Each row is a point. Examples show where two turns around zero, p and q, send a point. Write where each new point lands after one turn and then the other. Backwards means that the second turn is done in reverse. Each puzzle has new turns, and all numbers are rounded.
In the rows, 128 means zero.

Turn p:
[135 157 169] => [133 148 174]
[148 148 121] => [148 149 126]
[114 150  90] => [116 157  94]
[110  73 150] => [109  70 137]
[132 112 111] => [133 116 108]
Turn q:
[ 70 125 123] => [ 71 124 139]
[163 154 161] => [170 155 150]
[147 101 117] => [144 101 113]
[132 132 111] => [127 132 111]
Where do these land?
q, then p: [112 143 146] => [116 139 151]
p, then q: [164 106 146] => [166 103 133]
q, then p: [ 80 130 136] => [ 83 126 146]
p, then q: [156 133  85] => [146 141  81]

Turn p:
[175 119 139 135] => [176 122 129 139]
[114 139 126 146] => [111 133 131 146]
[143 150 118 145] => [136 144 115 153]
[145 113 161  67] => [161 134 146  66]
[ 81 130 150 148] => [ 87 127 164 138]
[110 117  75 127] => [ 99 108  84 127]
Turn q:
[169 150 113 103] => [158 160 117  97]
[109 109 107 115] => [118 108 100 124]
[148 119 151 147] => [148 122 157 138]
[120 102 165 104] => [117  95 154 100]
[ 93 160 104 171] => [ 99 155 111 181]
Where do these land?
q, then p backwards: [102 177  98 106] => [103 175  95 106]
p, then q: [133 121 135 107] => [133 129 127 105]
p, then q backwards: [160  99 135  87] => [169 102 126  93]
q, then p: [137 131 147 174] => [143 129 160 164]
q, then p backwards: [130 132 146 109] => [115 123 142 110]
q, then p: [115 139  80 141] => [109 128  89 158]
q, then p: [119  96 155 172] => [139  91 168 154]

Turn p:
[143 158 135  88 136 111 154 128] => [159 150 149 103 138 111 157 134]
[100 115 132 144 151 132 110 125] => [ 97 115 113 130 151 125 113 128]
[124  33 143 126 110 115 120 116] => [134  42  92 120 104 121 116 105]
[153  92 139 149 112 103 130 149] => [149  88 121 152 104 120 121 149]
[161 140 144  93 111 129 106 132] => [158 131 156  95 113 139 112 137]
[146 156 101 119 122  95 119 129] => [158 165 122 127 120 108 114 138]
[139 167 134 144 160 138 146 109] => [130 154 157 151 167 129 138 119]
[ 91 109 142 146  97 126 128 107] => [ 90 108 126 133 102 108 125 102]
[158 157  61 137 150 206 129 146] => [136 186 108 150 147 220 135 126]
[ 64 155 149 135 132 124 138 138] => [ 67 142 136 119 136  98 149 141]
Turn q:
[ 96 127 106 117 122 167 122 137] => [ 99 134 115  92 124 152 121 145]
[103 137 142  86 153 169 149 192] => [ 97 112 149  99 148 143 163 200]
[123 144 158 133  90 126 100 125] => [128 151 163 135 115 125  90 130]
[136 114 153 143 108 141  91  90] => [133 121 150 131 125 143  78  93]
[165 131 112 170 179 118 111 145] => [157 115  87 171 172 138 125 136]
[175  84 107 142 134  95 168 106] => [166  93 101 155 100 122 166  87]
[ 90 140 138 121 182 106 145 107] => [ 90 120 121 126 170  86 150 111]
[131 139 109  95 122 133 125 106] => [141 141 129  89 130 125 134 114]
[138 106 112 136  81  93 103 110] => [157 135 117 131  81 109  93 107]
[122 159 143 137 109 133 166 161] => [111 158 149 151 116 137 160 156]
Where do these land?
q, then p: [121 153 127 120 104 151 148 144] => [109 145 153 118 118 138 156 141]
p, then q: [103 115 104  92  93 150 106 172] => [125 152 129  70  93 146 135 162]
p, then q backwards: [137 167 116 103 104 126  93 144] => [119 153 115 109  80 139 102 138]
q, then p: [137 117 139 111 118 165 111 125] => [124 108 142  98 130 157 123 126]
p, then q: [115 124 161 112 125 124 122 156] => [119 106 142 118 111 113 135 159]
p, then q: [112 156 117 152 124 147  93 148] => [100 156 127 121 143 135  99 159]
p, then q backwards: [153 105 123 145 194 100 172  95] => [177 139 137 141 201  91 130 113]
p, then q: [109 136 126 146 143 103 135  74] => [126 134 113 145 150  87 118  85]
q, then p backwards: [166  81 138 170 147  86 172  93] => [143  74 121 170 111 120 186  82]

Turn p:
[123 136 149 151 129 105 118 120 107] => [119 145 141 148 131 102 116 124 109]
[121 140 136  80 177 111  95 131 125] => [122 150 136  65 154 108 104 122 139]
[122 141 135 133 154 152 136 146  98] => [129 157 129 122 154 151 134 133 102]
[163 139 129  96  99 136 181 132 115] => [173 126 131 112  89 141 171 126 107]
[119 155 116 139  79 148 105 111 124] => [115 144 117 152  79 150 103 130 134]
[118 123 142 134 160 152 147  89 130] => [126 136 145 135 153 147 139  81 136]
[117  72  67 149  53 102 168 148 141] => [112  54  64 165  84 115 174 151 120]
[170 123 121 142 157 117 101 130 129] => [164 129 121 133 158 109  97 134 137]
[132  98 150 110 101 141 128 151 112] => [127  96 140 114 114 143 122 141  90]
[ 96 155 136 147 170 116  99 123 199] => [ 93 144 157 133 163 115 118 141 206]
Turn q:
[125  90 107 159 110  89 122 124  90] => [116  90 107 160 103  94 125 126  91]
[177 116 125 162 166 157 164 151 157] => [166 124 115 153 144 162 188 158 149]
[151  94 142 179 139 126 153 166 107] => [136 104 135 179 127 132 165 171 104]
[ 90 129 133 149 126 121 154  87 133] => [ 98 126 141 140 138 113 151  81 131]
[114 154  86 100 127 166 134 145 126] => [101 165  93  98 127 156 126 139 134]
[148 114 129  92 158 144 146 105 104] => [154 131 122  93 145 142 148 116  89]
[107 124 113  95 103 153 149  88 151] => [107 136 129  85 106 145 145  83 141]
[116 165 112 121  98  83 102 167 123] => [112 154 118 135 106  82  81 159 144]
[153 166 156 105  98 147 121 141  94] => [145 178 153 128 107 148  96 140 102]
[100 100 152 123 135 130 110  96 126] => [116  92 152 116 144 131 117  98 117]
[113 146 129 157 120 102  88  96 161] => [127 112 128 153 135 108  94  90 171]
[141 138 152  94 156 119  92 171 164] => [157 124 145  97 153 125  98 176 164]
Where do these land?
p, then q: [ 77  79 140 114 148 156 149 142 136] => [ 90 106 141  91 164 150 162 119 100]
q, then p: [104 139 120  91  87 153 129 154 130] => [ 92 140 138  99  88 154 122 149 131]
q, then p backwards: [ 94 108 156 117 142 107 147 154 159] => [109 121 157 116 143  98 136 154 171]
q, then p: [142 195 120  99 123 128 120 138  63] => [136 211 106 118 111 119  89 150 118]
q, then p backwards: [125 122 129  92  97 115 134 121  68] => [122 131 153 103 102 111 117 131  67]
p, then q backwards: [148 140 133 146 124 141 127  88 150] => [145 146 145 155 111 130 116 106 153]
p, then q backwards: [177 107 133 130 180 111 152 161 153] => [155 115 156 120 199 102 133 136 152]
q, then p: [145 145 120 197 106 125 129 101 134] => [131 127 122 205 126 127 127 115 150]
q, then p: [128 115 101 138 157 111 130 112 162] => [140 100 108 124 144 113 152 112 158]
q, then p backwards: [132 152 111 132  96 129  97 136  86] => [127 142 121 145 100 134  86 122  89]
q, then p: [136 105 144 151 149 132  94 100 167] => [147  81 140 140 160 135 112 103 151]

Turn p:
[ 89 115 133 123 114 131 156 125 130 133 118] => [110 116 143 105 117 117 147 108 127 122 104]
[137 137 119 169 115 122 102 115 155 138 115] => [138 126 118 181 120 109 121 115 142 121 126]
[148 116  31 153 121 124 110 119 126 144 164] => [136 141  38 157 128 125 148  92 102 142 158]
[124 140 148 114 119 140 114 147 105 155 120] => [127 135 147 124 107 146 111 133 126 162 113]
[149 125 137 143 148 130 159 124 123  92 102] => [151 117 146 129 162 127 142 148 108  98 118]
[132 124 143 108 112 114 108 119 112 131 150] => [126 129 134 112 113 129 100 122 128 138 157]
[143  99 128 133 112 142 103 119 114 145 159] => [137 103 115 131 119 146 115 103 132 153 159]
[ 88 141  87 141 136 123 139 142 105 108 128] => [ 91 138 103 128 124 133 144 127  85 110 109]
[134 137 143 121 107 147 125 125 135 103 117] => [146 127 146 128 108 143 129 135 135 102 129]
[140 123 153 120 189 120 120 163 158 110 115] => [120 119 123 127 170 130 116 190 161 123 110]
[129 141 152 128 109 115 183 113 115 128 163] => [120 129 171 106 126 106 163 123 108 134 165]
[147 110 143 105 110 115 105 127 116 144 118] => [153 123 131 111 116 123  90 123 135 147 131]
[102 140 125 114 152 141 124 111 117 125 108] => [111 149 136 121 144 149 119 115 127 114 103]
[131 145 151 119 147 128 143 142 181 136 114] => [128 140 144 132 138 110 147 159 176 126 110]
Turn q:
[115 141 125  92 135  87 101 105 159 124 147] => [108 157  96 104 163  91 131 137 146 139 129]
[179 100 126 138 115 112 112 136 135 111 114] => [167 107 102 119 100 103 111 133 121 129 114]
[ 84 138 118 119 113 117 110 117 121 113 133] => [ 83 155 126 116 125 123 126 136 130 113 122]
[106 128 106 146 137 146 146 133 116 167 101] => [113 130 148 163 121 159 137 112 113 154 110]
[ 84 110 113 136 110 133 149 175 118 155 128] => [ 82 103 152 153 106 146 138 154 114 152 133]
[119 139 144 134 123 141 121 114 144 133 147] => [125 141 142 130 139 124 112 124 150 125 145]
[202 114 116 142 144 132 120 144 101 115 137] => [191 107  97 141 117 127 120 131  91 109 139]
[188 110 120 109 128 147 120 100 121 132 128] => [181 137 102 107 119 137 112 107 111 142 144]
[107 146 109 120 120 111 137 103 161 114 144] => [102 147 100 123 137 128 136 128 171 128 130]
[141 140 130 137 137 163 126 153 119 139 104] => [152 120 153 142 133 157 117 138 112 130 111]
[108  94 136 148 150 150 148 159 118 124 114] => [110  76 151 140 125 146 123 116 109 124 120]
[121 145 171 141 134 116 133 103 122 129 136] => [133 140 157 126 139 103 142 106 145 107 138]
[110 157 151 101 119 107 140 121 130 109 132] => [116 143 137  98 142 119 159 142 151 112 130]
Where do these land?
p, then q: [155 159 110  94 155 124 141 116 139 123 132] => [148 137 118 142 171 147 149 154 139 114 130]
p, then q: [108 165 146 105 126 145 118 112 135 102 113] => [132 133 153 104 138 139 112 148 158  95 115]
p, then q: [139 117 142 112 162 111  94 115 109 133 116] => [132 143 125 133 166 115  93 131 102 129 115]
q, then p: [124 107 121 126 118 151 159 174 138 123 113] => [141  81 123 112 113 147 137 118 143 149 107]
q, then p: [109 114 131 142 159 136 139 131 147  95 161] => [101 101  96 122 151 137 127 118 143  97 136]
q, then p backwards: [151 103 142 105  99  98 113 118 161 147 127] => [145 111 130 101 111  90 134 149 140 169 135]
p, then q: [126 105 124 126 126 120 111 121 125 108 156] => [106 128 103 121 128 129 109 129 120 123 151]
q, then p: [161 144 148 136 106 100 101 126 107 155 139] => [139 144 142 142 118  93 119 159 100 145 158]
p, then q: [103 131 107 125 127 124 114 134  88 142  98] => [126 167 144 123 114 139 126 119  98 127  98]
p, then q: [109 128 136 162  96 116 149 104 106 119  93] => [137 132 143 103  96  98 145  95 117  95 116]
q, then p: [107 120 126 144 110 141 160 136 106 135 160] => [103  97 141 128 105 136 155 116 128 125 153]
p, then q: [143 123 102 111 128 100 111 146 142 130  91] => [146 141  97 135 123 122 131 155 115 136  88]
q, then p: [166 124 114 142 122 166 148 132 157 141 153] => [149 109 100 161 126 145 142 120 157 151 158]
p, then q: [ 93 152 142 162 157 161 134 127 133 141 138] => [100 109 172 148 134 145 126  98 150 121 118]
